Rows are points. Each copy is the shape, with its points in the same order, turned, moved and blurred by noise. Is it also mirrored, or only turned?

Shape:
[[.29,-.10,-.84],
[-.48,-.11,.05],
[-.44,.48,.19],
[.04,.15,-.31],
[.50,-.39,.15],
[.16,-.18,.41],
[.07,-.48,.16],
[-.41,-.55,.31]]
Copy 1:
[[.17,-.01,-.94],
[-.51,-.33,-.06],
[-.77,.23,.05],
[-.20,.13,-.47],
[.48,-.06,.05],
[.08,-.02,.30],
[.20,-.34,.07],
[-.19,-.68,.24]]
Copy 1 is: only turned
Copy 2:
[[.05,-.27,-.91],
[-.51,-.28,.15],
[-.48,.32,.12],
[-.08,-.01,-.38],
[.53,-.31,.01],
[.27,-.24,.34],
[.20,-.53,.13],
[-.20,-.70,.36]]
Copy 2 is: only turned

Shape:
[[-.41,.32,.42,.71],
[.23,-.10,-.31,-.45],
[-.43,.10,.39,-.38],
[.17,-.42,-.41,-.27],
[-.69,.23,.53,-.18],
[.27,-.22,.52,-.61],
[-.09,.43,-.70,.00]]
Copy 1:
[[-.37,.58,.41,.55],
[.03,-.30,-.39,-.40],
[-.58,.01,.48,-.28],
[.04,-.54,-.43,-.27],
[-.65,.17,.58,-.12],
[.14,-.23,.51,-.55],
[-.32,.50,-.67,-.07]]
Copy 1 is: only turned
Copy 2:
[[-.32,-.47,.67,-.48],
[.21,.42,-.32,.22],
[-.64,.29,.06,.05],
[.23,.00,-.47,.35],
[-.82,.17,.18,-.25],
[-.30,.47,.18,.72],
[.42,.25,-.21,-.61]]
Copy 2 is: mirrored
Copy 3:
[[-.08,-.06,.62,.51],
[.34,-.25,-.65,-.29],
[-.02,-.24,.27,-.49],
[.23,-.53,-.74,-.09],
[-.20,-.12,.51,-.42],
[.67,-.56,.00,-.63],
[-.08,.33,-.65,.13]]
Copy 3 is: only turned
Copy 4:
[[-.14,.45,.55,.63],
[.07,.07,-.58,-.31],
[-.07,.30,.33,-.45],
[-.13,-.24,-.64,-.19],
[-.21,.50,.61,-.29],
[.49,-.13,.06,-.55],
[-.27,.64,-.69,.14]]
Copy 4 is: only turned

Shape:
[[.00,-.23,-.04,-.57,.13,-.31],
[.21,.64,.65,.02,-.19,.44],
[.23,.12,-.03,-.18,-.23,.04],
[-.12,.25,-.35,-.02,.18,-.11],
[.41,-.29,-.22,-.48,.37,-.20],
[.29,-.20,-.04,-.21,.14,-.45],
[-.05,.00,-.21,.10,.41,-.37],
[.09,.11,.28,-.38,-.11,-.03],
[.04,.06,.38,.05,-.17,.42],
[-.27,.51,-.19,.64,-.16,-.13]]
Copy 1:
[[.25,.11,.04,.00,.42,.21],
[-.22,.07,.66,-.29,-.72,.18],
[.11,.16,.06,.08,-.28,.12],
[-.38,.30,-.20,.03,.10,.02],
[.33,-.27,-.22,-.24,.36,.08],
[.30,-.06,-.04,.10,.27,-.16],
[-.24,.05,-.13,.16,.39,-.27],
[.12,.23,.28,-.04,-.12,.29],
[-.12,-.07,.37,.11,-.38,.37],
[-.65,.29,.04,.49,-.39,-.31]]
Copy 1 is: mirrored
Copy 2:
[[-.09,-.49,.16,-.34,.27,-.49],
[.17,.56,.72,-.54,-.24,.27],
[.18,-.04,.18,-.32,-.25,-.21],
[-.24,.14,-.14,-.25,.26,-.14],
[.33,-.49,.01,-.29,.50,-.33],
[.17,-.27,.15,-.02,.33,-.61],
[-.03,.07,-.07,.02,.49,-.31],
[-.05,-.15,.39,-.44,-.04,-.33],
[.02,.03,.63,-.13,-.24,.18],
[-.22,.64,-.20,.27,-.13,-.09]]
Copy 2 is: only turned
Copy 3:
[[-.02,-.12,-.05,-.58,-.11,-.38],
[.42,.75,.21,.07,-.08,.50],
[.23,.24,-.23,-.07,-.31,.01],
[-.36,.11,-.46,-.21,.00,.09],
[.31,-.18,-.37,-.53,.09,-.37],
[.14,-.15,-.18,-.18,.11,-.45],
[-.28,-.07,-.37,-.07,.31,-.16],
[.23,.27,.11,-.28,-.19,-.11],
[.22,.14,.12,-.03,-.31,.46],
[-.49,.33,-.42,.49,-.08,.28]]
Copy 3 is: only turned
Copy 4:
[[.04,-.24,.09,-.43,.23,-.28],
[.45,.94,.54,.06,-.04,.04],
[.29,.17,.09,-.25,-.17,.04],
[-.04,.20,-.38,-.02,.19,.03],
[.43,-.43,-.05,-.44,.35,-.09],
[.30,-.33,-.04,-.11,.17,-.22],
[-.01,-.13,-.22,.17,.48,-.08],
[.22,.19,.38,-.32,.02,-.21],
[.15,.38,.51,-.06,-.06,.38],
[-.10,.51,-.33,.64,-.12,.12]]
Copy 4 is: only turned

Shape:
[[.18,-.58,-.22,.14,.06,.14,-.13,.12],
[.30,.08,-.29,.04,-.08,.37,.06,.59],
[-.17,.42,.52,-.11,-.08,-.27,.54,-.02],
[.19,-.13,.05,.32,-.08,.13,.18,-.32],
[.17,-.20,.01,-.04,-.09,.51,.01,.01],
[-.15,.30,-.35,-.40,.13,-.08,.35,.10],
[.38,-.01,.16,.27,.05,.00,.28,-.32],
[.26,.11,.27,.03,-.29,-.11,.32,.07],
[.03,.46,-.12,-.38,.07,-.18,.01,-.05],
[-.29,.29,.07,-.57,.49,-.50,.36,.15],
[-.19,.45,.22,.22,-.47,-.12,.43,.22],
[.11,-.21,.14,.05,.04,-.09,-.11,-.13],
[-.03,.32,-.43,-.02,.24,.44,-.14,.65]]
Copy 1:
[[.15,-.39,-.35,.06,-.06,-.18,-.16,.37],
[-.01,.19,-.46,.06,.15,.37,-.02,.61],
[-.40,.29,.39,-.05,-.31,.39,.48,-.18],
[.20,-.30,-.12,-.09,-.36,.32,.00,-.05],
[.06,-.17,-.23,-.33,-.01,.24,-.17,.29],
[-.11,.52,-.28,-.08,.13,.00,.36,-.15],
[.34,-.18,.02,-.07,-.44,.31,.21,.00],
[-.15,.09,.04,-.03,-.51,.33,.20,.19],
[.07,.64,.01,-.06,-.06,.04,.08,-.13],
[-.19,.55,.31,.05,.19,-.32,.61,-.20],
[-.51,.24,-.05,.20,-.38,.68,.18,-.07],
[.09,-.13,.10,.03,-.25,-.04,-.08,.07],
[.06,.40,-.39,.21,.61,.37,-.09,.42]]
Copy 1 is: only turned
Copy 2:
[[.56,-.31,-.11,.15,-.22,.41,-.16,.00],
[.42,.31,-.31,.31,-.27,.60,.16,.51],
[-.22,.29,.13,-.10,.06,-.35,.47,.18],
[.48,-.07,-.35,-.08,.21,.00,.04,-.06],
[.46,.09,-.25,-.25,-.05,.40,-.13,.18],
[-.10,.35,.09,.18,-.07,.46,.53,-.13],
[.40,-.02,-.16,.04,.35,-.17,.12,.08],
[.27,.27,-.02,-.03,-.14,-.21,.29,.21],
[-.16,.54,.07,.26,-.04,.24,.06,-.19],
[-.48,.19,.59,.25,.02,.27,.39,.00],
[-.08,.40,-.39,-.05,-.35,-.32,.51,.26],
[.25,-.10,.01,.06,-.06,.07,-.20,-.02],
[-.03,.44,-.35,.34,-.22,.94,.02,.47]]
Copy 2 is: mirrored

Shape:
[[.45,.01,-.50,.09,.12,.23,-.09,-.07,.34],
[-.22,.08,-.45,-.06,-.03,.04,-.31,-.51,.02],
[.31,-.25,.27,.46,.02,.23,.00,-.14,-.36],
[-.01,-.12,-.06,-.16,.24,-.68,.16,.25,-.46],
[-.07,-.34,.25,-.26,.62,-.09,.31,.17,-.26],
[-.32,-.48,-.22,.26,-.14,-.19,-.13,-.07,.11],
[-.19,-.07,-.26,.17,-.29,-.51,.14,-.23,-.26],
[-.10,.11,.11,-.17,.36,.55,-.32,.42,-.14],
[-.20,-.02,.20,-.13,.40,.60,-.29,.02,.65],
[-.26,-.13,.23,-.21,.90,-.18,-.58,.39,-.02],
[.20,-.07,-.03,-.82,.25,-.51,-.06,-.22,.43],
[-.17,.31,-.15,.58,.39,-.03,-.19,-.08,-.18],
[-.08,.23,.49,-.01,-.12,-.58,.15,.05,-.48]]
Copy 1:
[[.19,.14,-.38,.18,.21,-.11,-.10,-.38,.33],
[.12,.35,.11,.02,.12,-.15,.09,-.44,-.37],
[-.04,-.49,-.16,.78,.21,-.03,.29,-.19,-.16],
[.20,-.17,-.05,.20,-.18,-.41,.23,.75,-.29],
[.00,-.66,-.05,-.12,.24,-.15,.30,.50,-.12],
[.26,-.27,.26,.21,-.18,-.53,-.08,-.31,-.21],
[.35,.13,.31,.45,-.29,-.36,.29,.05,-.28],
[-.09,-.42,-.22,.05,.40,.36,-.45,.10,-.30],
[-.40,-.37,.11,-.27,.43,.14,-.43,-.42,.15],
[-.45,-.45,-.18,-.26,.37,-.45,-.44,.46,-.43],
[-.34,.18,-.17,-.57,-.35,-.28,.26,.19,.19],
[.01,.08,.17,.58,.62,-.31,-.13,.05,-.27],
[-.22,-.11,.32,.56,-.28,-.04,.31,.65,-.34]]
Copy 1 is: mirrored
Copy 2:
[[-.03,-.30,-.07,-.13,-.04,.09,.35,-.63,.33],
[-.03,-.10,-.24,.05,.44,.14,-.42,-.53,.12],
[.00,-.20,.32,.15,-.58,.18,-.04,-.17,-.24],
[.09,-.28,.51,-.21,.20,.17,-.26,.56,.31],
[-.12,-.24,.90,.21,.03,.49,-.04,.15,.32],
[.08,-.20,-.25,.03,-.19,.49,-.49,-.09,.46],
[.43,.01,-.06,-.14,.02,.06,-.50,.11,.22],
[-.65,.02,.29,.05,.13,.69,.26,-.17,-.24],
[-.71,.02,.03,.57,.03,.59,.22,-.63,.34],
[-.78,-.62,.33,.35,.33,.60,.03,.29,.22],
[-.51,.08,.47,-.10,.44,-.21,-.19,-.25,.94],
[.08,-.40,-.19,.36,.13,.19,.09,.06,-.21],
[-.09,.26,.35,.08,-.04,-.06,-.38,.69,-.06]]
Copy 2 is: mirrored
Copy 3:
[[.58,-.28,-.19,.27,.02,-.09,-.43,-.19,.06],
[-.14,-.03,-.16,-.22,-.14,-.06,-.42,-.22,.02],
[-.16,-.13,.02,.66,-.17,-.33,.13,-.53,-.04],
[.06,.35,.29,.10,.27,-.37,.32,.08,-.61],
[-.10,.25,.38,.60,.34,.22,.08,.10,-.49],
[-.30,.02,-.20,.26,-.04,-.50,-.33,.22,-.15],
[-.14,.41,-.01,-.02,-.11,-.65,-.06,-.07,-.11],
[-.08,-.52,.24,.33,.10,.42,.25,.12,.07],
[-.19,-.59,.09,.41,.45,.43,-.54,.08,.33],
[-.33,-.55,.21,.17,.56,.30,.11,.22,-.68],
[.24,.06,.74,-.14,.40,-.03,-.74,.06,-.34],
[-.14,-.24,-.45,.02,.37,-.21,.16,-.44,-.04],
[-.35,.28,.64,.07,.30,-.55,.39,-.20,-.08]]
Copy 3 is: mirrored

Shape:
[[-.08,.26,-.13,.10,-.44,.20,.07,.27,.57,.20,.51,-.12],
[.22,-.16,-.26,.13,.06,-.17,.17,.33,.00,.02,-.58,.09],
[-.04,.08,-.21,-.21,-.10,.10,-.11,.15,.13,-.31,-.37,-.04],
[-.13,.10,.02,.03,-.46,.18,-.30,.27,-.05,.37,.26,.45],
[.16,-.07,.13,.02,.30,-.26,.15,.14,-.14,-.44,.12,.25],
[-.50,-.20,.01,.17,.18,.10,-.13,.02,-.24,.05,.00,-.07],
[.25,-.01,.10,.35,.14,.20,.07,-.29,-.06,.09,-.10,.26],
[-.34,.00,-.06,-.24,.04,-.13,.49,-.04,-.09,-.28,-.23,.59],
[-.23,.33,-.09,-.44,.04,.24,.49,-.25,.46,.20,-.27,-.18],
[-.01,.30,.11,.18,-.01,-.14,.07,.23,.35,-.11,-.21,.22],
[-.55,-.36,.29,-.14,-.20,.04,.07,-.02,.10,-.28,-.26,-.28],
[.14,.23,.26,-.46,-.16,-.18,.34,-.13,.94,-.06,.01,.25],
[-.12,-.35,-.26,-.02,-.19,-.22,-.26,-.09,.64,.11,-.25,.13],
[-.10,-.08,.17,-.19,.06,-.19,.03,.04,-.03,.03,-.04,-.12],
[-.09,.18,-.11,-.11,-.16,-.52,.27,-.16,-.30,.05,-.17,.02]]
Copy 1:
[[.10,.04,-.58,-.05,.11,.17,-.04,.41,-.01,.17,.74,-.08],
[-.04,-.09,-.35,-.20,-.16,-.04,.18,.44,.17,-.11,-.64,-.07],
[-.22,-.04,-.06,-.15,-.10,.07,-.06,.26,.10,-.44,-.16,.05],
[.13,.32,-.36,.01,-.17,-.34,-.29,.50,-.09,.34,.21,.49],
[-.07,-.42,.00,.08,.41,-.51,.07,.23,.04,.06,-.34,-.01],
[-.19,-.25,.04,.35,-.36,-.10,-.10,.11,-.09,.36,-.13,.10],
[.22,.03,-.35,.34,.16,-.07,.17,-.04,-.16,.12,-.43,.25],
[-.52,.12,.05,.04,.11,-.48,.59,.27,.09,-.04,-.23,.21],
[-.26,.46,.09,-.04,.05,.46,.34,-.01,.04,-.04,.13,-.25],
[-.31,.04,-.45,.01,.27,.04,-.15,.47,-.08,-.04,-.13,.08],
[-.50,-.44,.14,-.09,-.18,.32,.20,.11,-.02,.07,.00,.29],
[-.24,.37,-.22,-.23,.74,.26,.29,.13,.39,-.07,.22,.06],
[-.23,.05,-.51,-.13,-.18,.24,.00,.05,.67,-.06,-.17,.28],
[-.19,-.14,.07,-.21,.01,.01,-.04,.13,.09,.31,-.15,.05],
[-.36,.10,-.21,-.39,-.06,-.43,.05,-.10,-.08,.29,-.36,-.17]]
Copy 1 is: mirrored
Copy 2:
[[-.12,.11,-.14,-.28,-.45,.56,.26,.24,.34,.07,.11,-.29],
[.21,-.15,-.04,.20,.28,-.25,.02,.44,.16,-.11,-.33,.13],
[.11,-.09,-.18,-.11,.23,.17,-.28,.08,-.03,-.03,-.41,-.03],
[-.38,-.13,-.19,-.37,-.05,.35,-.04,.35,.30,.05,.36,.39],
[.01,.15,-.20,.17,.34,-.11,.08,-.08,-.17,-.50,.22,.10],
[-.54,-.12,.39,-.10,.35,.13,.06,.07,-.02,-.11,-.17,.03],
[-.04,.09,.15,.25,.07,.02,.25,.12,-.28,.17,.11,.44],
[-.24,.26,-.21,-.02,.17,-.18,.00,-.25,.20,-.39,-.41,.55],
[.18,.27,.07,-.50,-.23,.11,.30,-.25,.09,.15,-.74,.04],
[.17,.43,-.01,-.01,.04,.14,-.09,.27,.12,-.16,-.16,.10],
[-.32,-.24,.39,-.16,-.06,.08,-.36,-.19,-.07,-.35,-.40,-.10],
[.64,.42,-.06,-.25,-.46,.21,.02,-.41,.33,-.19,-.10,.12],
[.22,-.24,.26,.12,.07,.33,-.19,-.11,.60,.10,-.14,.07],
[-.04,-.02,.21,-.31,.18,-.12,.01,-.03,.05,-.19,-.04,-.06],
[-.22,.20,-.09,-.17,.15,-.60,-.11,-.09,.22,.15,-.08,.04]]
Copy 2 is: only turned
Copy 3:
[[-.12,.30,-.14,.10,-.21,.04,-.23,.50,.21,-.03,.77,-.36],
[-.24,-.40,-.29,.00,.18,-.25,.40,.29,.04,.33,-.14,-.12],
[-.32,-.17,-.29,-.10,.23,.11,.18,.12,.05,-.19,-.12,-.31],
[-.07,-.23,-.15,-.01,-.31,.14,-.20,.40,-.10,-.19,.55,.33],
[-.14,.04,.20,-.07,.63,-.30,.13,.04,-.28,.20,.13,.08],
[-.24,-.15,-.02,.51,.24,.16,.15,-.08,.12,-.06,.24,.27],
[.10,-.07,-.03,.07,.12,.23,-.11,-.14,-.11,.48,.02,.06],
[-.36,.17,-.17,-.39,.33,-.03,.60,-.09,-.01,.16,.27,.38],
[.12,.25,-.32,-.25,.24,.27,.35,.07,.80,.05,.27,-.22],
[-.17,.22,-.23,-.13,.17,-.24,-.04,.37,.04,.17,-.04,.05],
[-.65,.03,.25,.21,.05,.09,.30,-.15,.52,-.16,-.04,-.01],
[-.11,.39,-.06,-.80,.15,-.24,-.16,.14,.59,.12,.34,-.21],
[-.49,-.22,-.41,-.10,-.10,-.33,-.24,-.14,.42,.03,.25,-.13],
[.01,-.10,.12,.08,.18,-.16,.16,-.03,.26,-.06,.11,-.01],
[.19,.02,-.10,.03,-.08,-.33,.58,-.11,.05,-.07,.09,.09]]
Copy 3 is: mirrored
Copy 4:
[[-.48,-.05,.19,.05,-.22,-.02,-.08,.54,.36,-.28,.23,-.28],
[.11,-.05,-.11,.29,-.09,.10,.33,.26,-.55,.02,-.37,.35],
[.05,.08,.01,-.04,-.02,.21,.07,.26,-.22,-.53,-.30,.11],
[-.69,-.11,.19,.48,-.18,.12,-.20,-.02,.07,-.32,.09,.27],
[.17,-.10,-.09,.04,.30,-.07,.31,-.05,-.35,-.38,.36,.41],
[-.43,-.51,-.27,.00,.40,.26,.14,-.22,-.23,-.29,-.10,.12],
[-.05,-.01,-.12,.45,.31,.15,.30,-.14,.31,-.09,-.10,.30],
[-.32,.13,-.14,-.11,-.05,-.09,.62,-.27,-.25,-.63,-.11,.50],
[-.33,.31,.08,-.53,.03,.05,.33,-.04,.33,-.27,-.56,-.10],
[-.16,.27,.13,.11,.27,.19,.31,.30,-.17,-.29,.06,.17],
[-.21,-.51,.29,-.22,.15,.27,.39,-.12,-.32,-.72,-.28,-.13],
[-.07,.53,.60,-.36,-.15,.15,.47,.13,.29,-.36,.17,.14],
[-.20,-.02,.18,-.03,-.35,.80,.40,.12,-.06,-.23,-.03,.08],
[-.11,-.16,.14,-.12,.10,.07,.14,-.27,-.22,-.12,-.05,.05],
[-.18,.25,-.16,.11,-.11,-.08,.29,-.47,-.44,-.15,-.07,-.09]]
Copy 4 is: mirrored
